Every row gives one point. Each copy is the shape, with its points in the same order, stretched, turned, moved and blurred by noise. Some copies are also mirrored. Which?

Shape (5 x 2):
| -0.3 |  1.1 |
| -4.0 |  2.9 |
|  2.2 | -0.1 |
| -3.9 |  0.3 |
|  5.3 | -3.8 |
Copy 1 (5 x 2):
|  1.6 |  1.7 |
|  4.4 | -1.8 |
| -0.2 |  4.2 |
|  1.2 | -2.4 |
| -5.6 |  6.7 |
Copy 1 is: mirrored
Copy 2:
|  1.8 | -1.0 |
|  0.9 | -3.7 |
|  2.3 |  1.9 |
| -2.3 | -1.6 |
|  0.5 |  5.6 |
Copy 2 is: mirrored
Copy 3, 5 rows:
| -0.7 | -1.5 |
| -1.6 | -3.7 |
|  1.3 | -0.3 |
| -3.5 | -1.9 |
|  2.0 |  3.4 |
Copy 3 is: mirrored

Shape (10 x 4):
|  2.7 | -4.1 |  1.0 | -0.8 |
| -1.1 | -1.2 | -1.9 | -2.8 |
| -1.2 |  0.6 | -4.1 | -4.7 |
|  0.9 |  5.1 |  1.8 |  3.1 |
| -2.7 |  1.8 |  1.3 | -1.1 |
|  1.5 |  2.6 | -1.2 | -4.3 |
| -0.2 | -1.8 | -3.3 |  1.2 |
|  2.3 | -3.5 |  2.8 |  1.0 |
| -1.3 |  4.3 | -0.2 | -1.4 |
|  5.2 | -3.7 | -0.5 |  3.0 |
Copy 1:
|  2.5 |  0.0 |  6.2 |  1.4 |
|  1.6 | -3.9 |  0.6 |  0.0 |
| -0.2 | -5.2 | -0.5 | -1.9 |
| -0.4 |  4.2 | -1.4 | -4.8 |
|  2.8 | -1.4 | -2.9 | -3.4 |
| -0.6 | -1.4 |  1.5 | -6.2 |
|  0.4 | -1.7 |  1.6 |  4.2 |
|  3.2 |  1.8 |  5.2 |  0.9 |
|  0.3 | -0.6 | -3.0 | -5.6 |
|  0.1 |  3.3 |  8.1 |  4.1 |
Copy 1 is: mirrored
Copy 2:
|  0.8 |  0.1 |  4.2 |  1.3 |
|  1.7 | -2.5 |  2.1 | -2.8 |
|  0.9 | -4.4 |  2.2 | -5.3 |
| -3.9 |  2.9 | -3.0 |  0.0 |
| -0.8 | -1.9 | -1.1 | -0.5 |
| -2.6 | -2.8 |  2.8 | -4.3 |
|  3.1 |  0.4 |  0.1 | -2.5 |
|  0.3 |  1.3 |  3.2 |  3.6 |
| -2.2 | -1.1 | -1.4 | -2.3 |
|  0.6 |  4.2 |  3.7 |  0.2 |
Copy 2 is: only turned
Copy 3, 10 rows:
| -0.6 |  1.8 |  4.8 | -1.8 |
| -2.9 |  3.0 | -1.0 | -3.0 |
| -4.3 |  5.5 | -3.7 | -2.8 |
| -0.2 | -3.6 |  0.8 |  5.5 |
| -3.3 | -3.0 | -1.3 | -1.2 |
| -6.2 |  4.0 | -1.2 |  0.1 |
|  2.2 |  3.2 |  0.1 | -0.6 |
|  0.4 | -1.2 |  5.9 | -0.7 |
| -4.2 | -0.8 | -2.1 |  1.2 |
|  4.1 |  2.9 |  6.1 |  2.3 |
Copy 3 is: only turned
